Each wall is flat, endless, passes through zero and stands at right angles to its row. A trip goes straight from one point to another. Which walls does it cross, in order?
(in the rows, 128 means zero)

Walls:
(1): [165 153 145]
(2): [ 87  34 130]
(3): [180  98 139]
(4): [ 87  92 103]
(5): [173  73 115]
(6): [150 148  47]
(7): [111 120 119]
Trips:
[180 161 199] to [153  79 135] => 5, 2, 4, 1
[ 93 190 184] to [142 138 121] => 6, 3, 5
[139 109 163] to [126 119  85] => 4, 1, 7, 6, 3
[157 123 162] to [131 152  73] => 6, 3, 5, 7, 4, 1
[152  85  74] to [135 139 141] => 7, 1, 4, 2, 6, 5

Walls:
(1): [119 117 107 164 166  94 113  96 141 127 154 134 147 108]
(2): [159 153  68 138  84 186 187 181 125 183 103 108 198 171]
(3): [ 59 150 110 129 153 136 134 171 114 139 138 104 131 155]
(4): [ 86  93 106 166 191 153 133 104  61 116 193 149 100 212]
(5): [109  83 148 117  95 130 153 197 115 147 108 125 144 106]
(6): [100 122 127 118 153  72 150 118  93  90 134 123 120  81]
(7): [141  99  41 114 176 192 109 144 123  82  32 145  91 121]
Trips:
[117 159  89 213 157 133  98 115 194 135  89  62 123 139] to [103  75 135 146 145 127 160 106  89 164 188 128 150 115] => 4, 7, 6, 5, 2
[108  52 135 140  95 155 223 159  98 157  86 130 154 188] to [ 92 126 156 169 147 135  89 152 137 145 145 129 133 111] => 7, 1, 2
[ 73 141 136 168 143 188 102 160 192  91 105 119 109 184] to [165 117 119 113 143 185 140  91 240 166  86 109 145  54] => 4, 3, 1
[ 71 163 144 164 114  88 125 110 117 166 176 157 146  98] to [110 124 147 129 116  88 148  65 140 103  71 154 201 129] => 4, 3
[ 93 129  87 203 153  23 158  95  79 137 112 151 174 125] to [108 143 154 164 158 131 131  79 130 210 146  89  99 106] => 6
[182  45 148 126  69  43 144 129 170  74 155 160 123 116] to [166 168  98 140 164 127 156  62 115 114 144 117 198 146] => 5, 2, 4
[164 101 120 101 122 128 114 144  86  85  78 106 151 185] to [152  94 125  93 100 145 162 155  76  90 119  80  85 101] => 6, 4
